Rows are points. Each copy is the shape, with its points in the same order, turned, moved and blurred by noise. Is it also mirrored, or only turned?

Shape:
[[  9  29 -23]
 [ -1  21  11]
 [ 48 -20  44]
 [ 10 -22  27]
 [-29  25  -6]
 [ -3  30 -16]
 [-50 -20 -27]
 [  0 -15 -63]
 [  7  56  24]]
Copy 1:
[[ 27 -10  17]
 [  7  18  14]
 [ 33  48 -50]
 [  3  32 -30]
 [-14  -1  30]
 [ 12  -7  25]
 [-52 -23  -2]
 [  4 -58  -9]
 [ 26  39  40]]
Copy 1 is: mirrored
Copy 2:
[[ 21  31 -19]
 [ 17 -12 -33]
 [ 63 -49 -10]
 [ 35 -37   8]
 [-17  13 -20]
 [ 11  27 -25]
 [-27  12  32]
 [ 19  44  33]
 [ 19  -8 -64]]
Copy 2 is: mirrored
Copy 3 (9 x 3):
[[ 24 -24  17]
 [ -2  -7  30]
 [ -5  66  16]
 [-23  25  -1]
 [-12 -34  29]
 [ 16 -17  24]
 [-34 -47 -16]
 [ 17 -37 -43]
 [ 18  -3  73]]
Copy 3 is: mirrored

Shape (11 x 6):
[[-12 -24  57   7 -23   4]
 [-25 -26  58   4   8 -43]
 [ -2   7  -8  33  10  22]
 [-14  44 -49 -38  12 -40]
 [-38  12   4  13  39   7]
 [ 11  18   1 -51  20 -26]
 [ 10  35 -22 -47 -36 -35]
 [ -1  45  19   3   4 -10]
 [ 17  34 -23 -23 -37 -23]
 [-26  28 -23  45  20  27]
 [ 29 -15  43  13 -12 -29]]
Copy 1 (11 x 6):
[[ -2 -10  54  15 -16  13]
 [-29 -28  47  16 -22 -42]
 [ 11  11 -28  25  17  11]
 [-33  40 -56 -41 -11 -43]
 [-40   3 -18  26  18  -3]
 [-20   6  -5 -59   8 -33]
 [ -2  51 -12 -58 -31 -28]
 [ -5  42   5   1  16 -27]
 [ 17  47 -21 -42 -25 -17]
 [-14  32 -46  48  22   6]
 [ 34 -14  28   1 -11 -28]]
Copy 1 is: only turned
Copy 2, 11 rows:
[[-10   1  44  50 -30 -17]
 [-29  19  39  52   9 -54]
 [-16 -17  -5   7   7  19]
 [-51  34 -58 -38 -15 -36]
 [-36  30   5  20  25  16]
 [-14  47 -11 -30 -13 -46]
 [-30  17 -31 -33 -57 -51]
 [-45   4  20 -17 -12 -10]
 [-30  -4 -23 -26 -52 -32]
 [-40 -10 -24   7  17  45]
 [ -3 -26  27   8 -11 -54]]
Copy 2 is: mirrored
Copy 3, 11 rows:
[[  7   1  72  -7 -23  -4]
 [ 16  -1  61  -4  -1 -56]
 [ 15  24  11  26  15  24]
 [ 21  30 -64 -32   7 -33]
 [ 48  13   4  33   4 -14]
 [ 38   7 -11 -55  14 -20]
 [ -7  33 -33 -65 -11 -14]
 [ 33  53  12 -16   4 -10]
 [-13  43 -22 -51  -3  -1]
 [ 27  39 -12  52   8  19]
 [ -7  19  62 -30  23 -13]]
Copy 3 is: mirrored

Shape, 12 rows:
[[ -10  -10   20    1   -4  -21   21   30   14]
 [  24   -6 -121    6   -9   11    6   18  -10]
 [  25   16   21   22   -3    9  -14   11  -24]
 [  -4  -16   29  -48   22    7  -26   28   13]
 [ -27   -6   19   26   40   11   -1  -42    7]
 [  15  -27   40    6  -25   10    6  -86    4]
 [  31   -2   33    7   45    8   -6    5   25]
 [  12    6    5   -1  -22  -58   15  -23  -14]
 [  -5  -13   27   23   19  -19   -6   21   -9]
 [ -18   12   36   23  -16   -9  -20   29   16]
 [  10   64   10   22   -3   -3   -6  -30   20]
 [ -33  -15   17  -68  -17   -3   48    7    1]]
Copy 1:
[[ -17   -7   39   25   -9    2    1   17   -5]
 [ -48   21 -108   26  -17   11    3   11  -35]
 [  18  -27   -5  -24  -24   -5    6   25    6]
 [  -2  -16   37   -1   26   14  -54   -6   -2]
 [ -26  -33   18  -18   -5   22   23  -39   46]
 [  37  -53   18    3  -50    1   27  -77   -1]
 [  29  -27   19   14   21   20   -4    4   41]
 [  -6  -10   13   11  -19  -53   28  -17  -20]
 [ -16  -38   27   -2   -4   -9    3   26   17]
 [ -12   -9   41   -7  -38   -1  -16   28   20]
 [  23   26   -2  -25  -38   -8   19  -11   44]
 [ -22   16   54    5    9   18   -3  -33  -62]]
Copy 1 is: mirrored
Copy 2 (12 x 9):
[[  -9   16   25  -11   17  -34   22   25   12]
 [   4  -16 -113   -5  -20  -17    9   20   10]
 [  30   20   10   23   20   -4   -7   20  -25]
 [ -11   24   28  -52   27  -14  -39   15   10]
 [ -30   18   16   35   43    6  -15  -34   18]
 [ -11   10   46   30  -26   17    0  -67  -26]
 [  21   11   32  -15   57   -3   -8  -16   21]
 [   0   15   11   18  -14  -65    9  -12  -25]
 [  -5   -2   26   13   38  -25   -9   34   -4]
 [  11   34   40   16    8  -16  -10   42   25]
 [  32   59    0   47   11  -29   -6  -18   20]
 [ -59   55   16  -57   -7  -32   19    5  -17]]
Copy 2 is: only turned
Copy 3, 12 rows:
[[ -1  -1   9 -30  -2 -32  19  30  20]
 [ 25  18 -99  43  -4  26   9  19  16]
 [  6  31  10 -19  -6 -16 -10   9 -38]
 [ -1 -21  -6 -73  21  -6 -22  15  -4]
 [-20 -19  33   4  29 -37 -14 -32  -3]
 [ 47 -32  72   8 -13  -3 -22 -25  -8]
 [  2  16  12 -51  24 -18  17 -26 -11]
 [ 57   7  17   5  -7 -52 -14  28   2]
 [-13  -1  10 -23  -4 -46   7  12 -21]
 [-28  18  18 -37 -32 -27 -10  16   5]
 [  8  60  35   1   7 -24 -33 -11  15]
 [ 21 -44  20 -31  37  -2 -12  74  29]]
Copy 3 is: mirrored
Copy 4, 12 rows:
[[ -4  -3  26  12 -11 -11  13  32  11]
 [ 51 -14 -98 -37  -8 -12 -26   8  18]
 [  4  21   6  32 -11   8 -28  -3 -26]
 [-24  -5  47 -29   4  24 -31  13  13]
 [-39 -10   0  37  35  15  10 -34  15]
 [ -3 -30  24  49 -27  46  20 -73  12]
 [  8  13  44  22  36   4 -27 -11  13]
 [  4  -7  12   6 -39 -31  28 -29 -16]
 [-24  -7  21  31   6 -21 -15  13  -7]
 [-33  28  23  33 -23  -3 -13  23  14]
 [ -1  66  -1  25  -4   4  14 -41   4]
 [ -9 -29  31 -40 -18  40  51  26   0]]
Copy 4 is: only turned

Shape (18 x 12):
[[  8  10  16 -12  -9 -54   7 -49 -62 -27 -13 -45]
 [-37 -31  -4  15  33  -1  18 -16  13  -1  20  29]
 [ -2   5  14  52  18  27  22  -1  33  -6 -40  12]
 [-27  51   2 -22  23 -41   4 -54  -6  -4 -24 -22]
 [ -7 -25 -25   4  45 -10 -21  -1 -47  62  31 -13]
 [ 30 -11 -10 -23 -13 -55  11 -35 -39  28  10 -26]
 [-20 -33  -4  50  30  11  -5   5  35  20  29 -20]
 [-13  30  -4  19  15 -65 -18 -79   2  -2   1 -14]
 [-41 -32 -43  11  39 -29  23  22  13  24  30 -18]
 [  0 -45 -53  -8  -5 -49 -21 -35 -70  32 -18 -38]
 [-51   8  11  69   2  -3  17  20  -5  -1  15  17]
 [-38  10  22  19  -3  22 -22   5  13 -35  -4   0]
 [ 27  34  -2  17 -28  -6 -15   5   0 -16 -21  24]
 [-23 -42 -38   6  17   0   5 -28 -11  36  53 -11]
 [  8  11  60 -21 -31 -61  -3 -25 -12  14 -48 -16]
 [ 13  33  34  33 -39  35  19 -10 -14  -1 -47  22]
 [ 12  11  51  48   6  14   0  19  -1 -42 -39  49]
 [ 28 -22 -28   7  41  -8  19  -7  -9  46  37 -42]]
Copy 1 (18 x 12):
[[ 26  30 -79 -43  26 -71  -9   3 -23 -34  20  18]
 [-37 -35 -23  -1  -7   8  -6  21  10  -2 -13  43]
 [-46   4  39 -10   7 -11   5 -30 -10 -22 -23  24]
 [ -1  19 -46 -84   8 -11  11  -9 -23  -6  31  35]
 [  6  -8 -38   4 -34 -23 -35  46 -34  56   5   2]
 [ 30  26 -86 -18  -1 -39  -6  -5  -4  12  -4 -10]
 [-56 -40   2  17  -4 -26 -13  -1   3  34   5   9]
 [-19   3 -75 -43  -4 -27  29 -31 -41   2  37  45]
 [-21 -52 -25 -14   4  -8  12  45  11  41  -7 -11]
 [ 51 -29 -80 -28 -23 -58 -20  14 -51   7 -17 -20]
 [-61 -11  10   5 -23 -25  25  34  -1 -31  15   9]
 [-25 -22  23 -17  -5 -26 -13  -8  13 -41  39  33]
 [ 24  26  10   3 -11 -17  23 -34  -2 -37  21  13]
 [-20 -41 -61  11 -18   5 -35  22  -8  28   3  -8]
 [ 15  51 -47 -63 -25 -70  10 -33  25 -20  -2  28]
 [-19  56  20 -12 -20 -20  -9 -35  -8 -67  -5   6]
 [-17  30  48  12  -5 -34  16 -12   5 -57  -8  62]
 [-11   1 -43  10  21 -20 -22  14 -15  62  -8 -21]]
Copy 1 is: mirrored
Copy 2, 18 rows:
[[-18  40  14 -36 -58  17  35  -2 -18 -36 -53 -45]
 [ -9 -45  16  10   6  -6  -9   8 -45  -8 -14  23]
 [ -6 -14   6  76  12   1 -21  18   0  -5 -41   2]
 [-11  20  14  -6 -10  45  48 -18 -31  17 -66  -5]
 [ 69 -31  -4 -21 -14  23  20  32 -42 -24  16   2]
 [ 20  -6   1 -41 -58  -7  55  21  -6 -19 -37 -17]
 [ 37 -51  59  37  11  -7 -12  30 -23  -7   5  -2]
 [ 19   9  43 -14 -33  19  25 -43 -19   6 -67   7]
 [ 17 -56  35  19  17  -5  52  11 -48 -23  17   5]
 [ 41  -7   9 -46 -42  20  50  12  -5 -83 -18  10]
 [ -5   3  29  68 -25  -6 -11   4 -49  -8  12   9]
 [-29  24  47  35   9  16 -15  21 -11  14   4   5]
 [ -7  38  -7  31 -25 -15  12   0  35  12 -10   4]
 [ 23 -64  33 -18 -31  15  14  13 -29 -22  11  18]
 [ -3  58  13  -5 -37 -25  42  43 -18   2 -79  -7]
 [-29  37 -21  65 -49   9 -15  34  16   8 -37  10]
 [-32  49  -6  64   5 -31 -51  12  -6  -1 -19  -7]
 [ 53 -60   5  -2 -20  11  40  27 -12  -9  -1 -29]]
Copy 2 is: mirrored
